Each wall is flat, endless, passes through zero and stands at right angles to its row. A trip goes straight from one point to another. List the walls that it crosses, first one first.
In the rows, zero is written as 128.

Walls:
(1): [124  98 132]
(2): [150 145 139]
(3): [126 117  87]
Trips:
[ 92 202 170] to [136 136  94] => 3, 2
[104 118 156] to [127 123 123] => 3
[123 100 169] to [122 124  76] => 3, 1
[104 154 180] to [106 166 141] => none
[119 152 136] to [135 101 144] => 1, 2
[131 111 134] to [107  92 103] => 3

Walls:
(1): [134 116 123 174 137  97 115 140]
(2): [157 136  93  80 140 151 114 131]
(3): [155 160  92 169 114 117 136 136]
(4): [133 114 159 154 115 114 117 143]
Trips:
[159 129 125 108 117 146 156 139] to [107 107 106 133 135 169 113 125] => 3
[168 143 123 112 132 131 124 138] to [171 142 120 148 137 188 145 151] => none
[156 111 172 118 172 127 115 139] to [120 127 112 126  80 136 119 115] => 1, 3, 4
[160 157 136 106 121 122 160 127] to [179 155 102 117 144 189  98 154] => none
[135  91  57 150 167 121 167 135] to [145 122 137  74 153 143 155 148] => 1, 3
[114 138 140 107 177  57 125 109] to [148 117 120 116 131 100 132 157] => 4, 2, 3

Walls:
(1): [110 151 129 133 130 115 152 132  91  97  83]
(2): [106 106 146 129 142 175 130 121 161 144 128]
(3): [153 139 115 157 132 197 149 120 151  87 133]
(4): [130 102 110  83  86 120 123 118 156 152 137]
Trips:
[152 125 122 125 154 122 154 169 122 146 162] to [142 128 146 109  99 135 151 119 101 152 131] => 4, 1
[181  74  98 140  89 121 164 115 137 136 165] to [149 151  97 113 110 113 151 161 119 109 129] => 1
[116 125 130 129 112 172 148 102 148 179 149] to [ 76  74 134 118 119 154 102 103 136 132 127] => 3
[183  83 119 124 114 119 118 141 124 136 152] to [ 79 168 129 143 181 108 151 159 160 131 106] => 4, 2, 1
[ 75 122 109 135 142 140 132 101  92 124 130] to [ 81 152 106 148 120  89 127  99 124 171 109] => 2, 4
[129 141 108 131 140 109 149  92 121 165 155] to [153  80  98  81 126 102  45 113 152 137 117] => none
[159 106 133 122 135 110  94 125 136 101 125] to [ 86 170 125 125 125  98 190 119 111 163 116] => 1, 4
[138 179 169 129 106 126 126  90 147 177  90] to [120 112 119  35 109 156 156  87  79 137 123] => none

Walls:
(1): [110 132 123 158 112 129 111 166 158 173 180  94 140  80 113  84  99 107]
(2): [ 81 123 112 127 134 121 161 127 128 124 122 186 156 114 141 134 103 139]
(3): [140 108  96 111 135 130 132 174 165 139 157 114 168 152 108 153 173 105]
(4): [139 102 145 161 115 116 118 129 103 154 126 141 147 146 156 142 128  75]
Trips:
[178  80 101 123 122 133 120 109 152  86  95 139 101 109 115 133 106 110] to [141 109 162 158 103 112 160 113 164  98 116 119 129 168 112 149 154 135] => 3, 4
[129  85 135 140 179  69 131 157 106 114 144 106 108 135 112 132 104  63] to [160 139 151 153 153 107 183 134 156 142 175 112 153 151 123  84 148 121] => none
[134 156 170 127 108 161 117 110 143 146 110 188 166 152 109 116 130 106] to [128 141  89 148 153 125 151 137 129  79 138 117 116 151 124 132 101 117] => 3, 4
[155 133 136 114 110 157 126 139 161 110 125 125 168 135 124 106 162 111] to [164 116 130 132 180 135 121  87 117 167 173 110 103 135 112 149 174 117] => 4, 1
[170 145  97 136  86  97 131 106 106  98 100 118 124 148 107 121  99 148] to [148 149 144 144 120  92 132 140 150 172 112 128 164 122 118 141 173 156] => 3, 4, 1
[119  84  88 153 113 115  89 159 117 110 149 111 116  69 131 116 128 128] to [147 129  67 124 109 163 148 127 112 151 143 161 142 158 116 143 129  67] => 2, 1
[195 124 143 109 113 126 166 104  79 144 155 167 103 205 143 145 141  98] to [189  76 117 136 113 124 158 125  95 106 117 190 157 138 136 127 176 114] => 2
[ 94 138 105 170 161 137 133 151 146 161 130 165 129 165  93 126 119 102] to [109 123 112  97  91 136 111  92 103 122 124 144 163 168 181 121 113 114] => 1, 3

Walls:
(1): [122 130 113 138 122 129 127 102 157 124 176  96 124 127 135 122 154 151
 147  95 128 147 102 112 144 104 126 164  75 123  81 128]
(2): [118 190 125 172  96 117 135 161 114 115 143 149  73 132 103 162 113 132
 118 114  80 146 103  72 110  92 138 113 145 189 136 169]
(3): [142 124 139 128 157 123 149 136 120 133 166 136 136 145 119 126 125 134
 152 105 107 163 110  98 113 116 133 190 103 132  98 129]
(4): [156 169 172 149  99  80 124 128 122 145 123 160 110 121 130 132 126 106
  99 137 158 138 157 128 100 158 195 167 111 128 129 118]
(5): [127 195  90 206 140 147 123 111 153 146 158 153 138  96 112 117 144 136
 127 136 105 117 140 127 159 118 153 163 145 129 133 182]
Trips:
[151 126 117 135 126 123 135 123 166 166 149  46  98  77 126 132 168 113
 131 114 140  86  90  97 122 157 110 156 117  85 126 131] to [107 101 120 129 131 102 164 143 133 133 161 147 137 155 137 142 113 146
 144 130 138 107 136 124 143 127 118 108 106 121 121 123] => 5
[138 119  94 144 147 140 175  87 137 137 126  88 106  97  56  72 105 139
 112 114 115 104 111 147  92 118 115  82 134 137 150 162] to [119 125 152 153 157  95 154 139 132 128 102 180 151 151 171 121 106 118
  70  92 120 132 132 128 121 147 142 107  70 114 106 147] => 4, 3, 5, 2
[156 117  97 156 151  92 151 116 113 144  72 153  84 121 132 124 129 121
 119 109 111 140 145 126 167 140 149 138 125  81 160 143] to [141 178 102 161 138  81 137 139 112 139 157  99 181 115 129 106 115 143
 115 104 118  96  67 112 129 126 152 132 145 119 170 137] => 2, 3, 1
[129 149 127 100 162 110 108 157 127 178 114 133 115 102 147 112 174  97
 149 133 137 135 123 123 118  83 151  79 121  75 144 133] to [136 124 118  56  99 124 106  99 117 184  91  93 113 111 129  86  94 136
  96 186  73 110 107 102 147  86 159 121 151 143 107 142] => 4, 2
[112 140 148 133 156 129 118 103 124 110 114 123 139 120 161 160 146 144
  96 165 107 120 104  90 132 129 119 130 123 141 101 134] to [111 163 110 111  94 135 159 125 154 142  87  87 136 191 117 145 109 156
 135 144  85 131 163 134 136 108  97 104 159 155  78 146] => 3, 5, 1
